Each row of a before or after table is a point. One or more steps were done to the points. Then noise was added and the rows were shuffled. The steps act on columns, c1 being the first. Write out the steps. A step turns or swaps two columns, mirrors them in a line or flattens them onto one, adds a multiple of one to another, or multiplies or shifts one. Angles are multiples of 10 degrees, from the lower column toward the higher: turns from -170 to 170, lines from 10 to 170 but not 90. Use the fewest steps. Two steps may share a column if one is a turn and the other turns, adds or multiplies; they go together, in the order done. Otherwise the lowest column goes first.

Before (9 x 2)
[[ 0.11  0.29]
 [ 0.41  0.29]
 [ 0.27  0.01]
 [ 0.37  0.11]
 [ 0.35 -0.10]
 [-0.12  0.26]
 [-0.31 -0.71]
 [-0.13 -0.62]
 [ 0.43  0.10]]
After (9 x 2)
[[ 0.16  0.43]
 [-0.20  0.21]
 [ 0.25  0.24]
 [ 0.12  0.21]
 [ 0.48 -0.64]
 [ 0.08  0.39]
 [-0.30  0.02]
 [ 0.46 -0.44]
 [-0.04  0.50]]
Steps: turn c1 and c2 by 60 degrees

Before (14 x 3)
[[ 0.33 -0.38  0.26]
 [ 0.34 -0.35 -0.14]
 [ 0.48 -0.35  0.31]
 [ 0.48  0.05  0.19]
 [ 0.30  0.14  0.26]
 [ 0.21 -0.23 -0.52]
 [ 0.16  0.16  0.03]
 [-0.41 -0.40  0.39]
 [ 0.41 -0.33 -0.05]
 [ 0.01  0.49 -0.78]
 [ 0.29  0.17  0.36]
 [ 0.23 -0.03 -0.35]
 [ 0.22 -0.42  0.00]
 [-0.82 -0.33  0.16]]
After (14 x 3)
[[ 0.49 -0.03  0.42]
 [ 0.22 -0.20 -0.30]
 [ 0.28  0.34  0.25]
 [-0.40 -0.02  0.47]
 [-0.79 -0.10  0.26]
 [ 0.00 -0.09 -0.87]
 [ 0.17  0.13 -0.03]
 [ 0.28 -0.27  0.17]
 [ 0.34 -0.30  0.00]
 [ 0.39 -0.24  0.08]
 [ 0.25 -0.43 -0.39]
 [ 0.31 -0.14  0.36]
 [ 0.29  0.26  0.18]
 [ 0.46  0.18  0.15]]
Steps: multiply c2 by 0.7; turn c2 and c3 by -30 degrees

Before (12 x 6)
[[ 0.02  0.25 -0.50 -0.09 -0.05  0.22]
 [-0.04  0.30 -0.48 -0.06 -0.05  0.29]
 [-0.10 -0.05 -0.70  0.06 -0.35  0.37]
 [ 0.37  0.17 -0.56  0.17  0.14  0.56]
 [-0.08 -0.06  0.32  0.31  0.15 -0.29]
 [-0.32  0.47 -0.38  0.26  0.26 -0.57]
 [-0.02  0.29  0.29  0.18  0.35 -0.60]
 [ 0.23 -0.25  0.20  0.41 -0.09 -0.59]
 [-0.49  0.81  0.28  0.37 -0.33 -0.54]
 [ 0.33 -0.11  0.25 -0.24 -0.16 -0.39]
 [ 0.02  0.08 -0.49 -0.14 -0.22  0.53]
 [-0.45 -0.11 -0.44 -0.04 -0.16  0.44]]
After (12 x 6)
[[ 0.16 -0.25  0.19  0.41 -0.07 -0.77]
 [ 0.21 -0.12  0.26 -0.25 -0.14 -0.58]
 [-0.08 -0.05 -0.72  0.04 -0.30  0.16]
 [-0.02  0.30  0.29  0.19  0.37 -0.81]
 [-0.21  0.46 -0.39  0.25  0.26 -0.78]
 [-0.05 -0.07  0.33  0.32  0.15 -0.51]
 [ 0.00  0.07 -0.47 -0.14 -0.24  0.34]
 [-0.31 -0.15 -0.45 -0.03 -0.16  0.24]
 [ 0.26  0.16 -0.58  0.16  0.14  0.33]
 [ 0.03  0.26 -0.51 -0.12 -0.05  0.04]
 [-0.02  0.31 -0.48 -0.04 -0.03  0.09]
 [-0.34  0.82  0.28  0.38 -0.31 -0.74]]
Steps: multiply c1 by 0.7; shift c6 by -0.20

Before (14 x 8)
[[ 0.42 -0.01 -0.24  0.19 -0.13 -0.03 -0.13  0.01]
 [ 0.39 -0.25  0.34 -0.33 -0.18  0.04  0.09  0.41]
 [ 0.16  0.34 -0.20 -0.24 -0.10 -0.22  0.17  0.38]
 [ 0.19  0.07  0.24 -0.06  0.19  0.18  0.55  0.13]
 [-0.46 -0.29  0.13  0.15  0.14 -0.52 -0.45 -0.64]
 [-0.23 -0.43  0.04 -0.62  0.18  0.30 -0.13 -0.20]
 [ 0.39  0.40 -0.06  0.39 -0.25 -0.47  0.20  0.50]
 [ 0.59  0.41 -0.15 -0.17 -0.11  0.23  0.25  0.21]
 [-0.21 -0.25  0.13  0.24  0.42 -0.48 -0.73 -0.43]
 [-0.04  0.37 -0.32  0.71 -0.59 -0.28 -0.24  0.33]
 [-0.10 -0.10  0.48 -0.32 -0.02 -0.15 -0.40 -0.69]
 [-0.12 -0.74  0.06 -0.20  0.13  0.14 -0.30 -0.60]
 [-0.30  0.13  0.34  0.30  0.36 -0.24 -0.78 -0.21]
 [ 0.05 -0.04  0.56 -0.36  0.09  0.41  0.26  0.04]]
After (14 x 8)
[[ 0.53  0.37 -0.36  0.28 -0.58 -0.26  0.35  0.27]
 [-0.60  0.37 -0.17  0.01 -0.07  0.28  0.24  0.24]
 [ 0.69 -0.29  0.13 -0.22  0.18 -0.50 -0.06 -0.69]
 [-0.40  0.02  0.21  0.38  0.22  0.22 -0.10  0.08]
 [-0.30  0.33 -0.24 -0.10 -0.07 -0.25 -0.06  0.38]
 [-0.15 -0.41  0.04 -0.54  0.17  0.29 -0.43 -0.23]
 [-0.47 -0.29  0.35 -0.13 -0.20  0.00  0.11  0.42]
 [ 0.63 -0.20  0.10 -0.39  0.49 -0.50  0.25 -0.42]
 [ 0.09 -0.08  0.48 -0.54  0.02 -0.15 -0.07 -0.68]
 [-0.13  0.37 -0.11  0.35 -0.26 -0.51  0.40  0.54]
 [-0.40 -0.02  0.57 -0.02  0.10  0.44 -0.19  0.09]
 [ 0.14 -0.76  0.03 -0.37  0.12  0.10 -0.10 -0.61]
 [ 0.75  0.14  0.36 -0.42  0.36 -0.24  0.24 -0.23]
 [-0.13 -0.01 -0.25  0.07 -0.08 -0.02  0.45  0.00]]
Steps: turn c4 and c7 by -50 degrees; turn c1 and c7 by 130 degrees

Before (8 x 9)
[[-0.40  0.25  0.30 -0.01 -0.19 -0.22 -0.48  0.06  0.20]
 [ 0.47 -0.21 -0.04  0.02  0.14 -0.31 -0.37 -0.45  0.16]
 [ 0.64  0.21  0.45  0.14 -0.14  0.27  0.21 -1.17  0.41]
 [-0.43  0.18  0.56  0.00  0.73 -0.21  0.09 -0.11  0.17]
 [-0.23  0.00 -0.45 -0.18 -0.23  0.59 -0.42 -0.14  0.00]
 [-0.29  0.01 -0.17 -0.04 -0.25 -0.24  0.24  0.05  0.31]
 [-0.24 -0.32  0.54 -0.15 -0.11  0.02 -0.44 -0.24  0.03]
 [ 0.09  0.14  0.55 -0.33  0.33  0.00  0.53  0.07 -0.25]]
After (8 x 9)
[[ 0.41 -0.07  0.29  0.07  0.01  0.08 -0.66 -0.04  0.34]
 [ 0.24 -0.65  0.51 -0.22 -0.03  0.05 -0.08 -0.26 -0.01]
 [ 0.26 -0.34 -0.37 -0.12 -0.16  0.13 -0.34 -0.07 -0.64]
 [ 0.35  0.16 -0.21  0.02 -0.12  0.17  0.24  0.03  0.37]
 [ 0.20  0.22  0.53 -0.06  0.77  0.14 -0.14 -0.03  0.30]
 [-0.46 -0.36  0.03 -0.45 -0.08  0.02 -0.06 -0.03  0.31]
 [-0.18  0.47  0.65  0.06  0.26 -0.22  0.30 -0.38 -0.11]
 [-0.57  0.39  0.46 -1.17 -0.40  0.43  0.05  0.07 -0.13]]
Steps: mirror c1 and c5 in the line at 100 degrees; multiply c2 by 1.3; turn c2 and c7 by -40 degrees; swap c4 and c8; turn c6 and c9 by -70 degrees
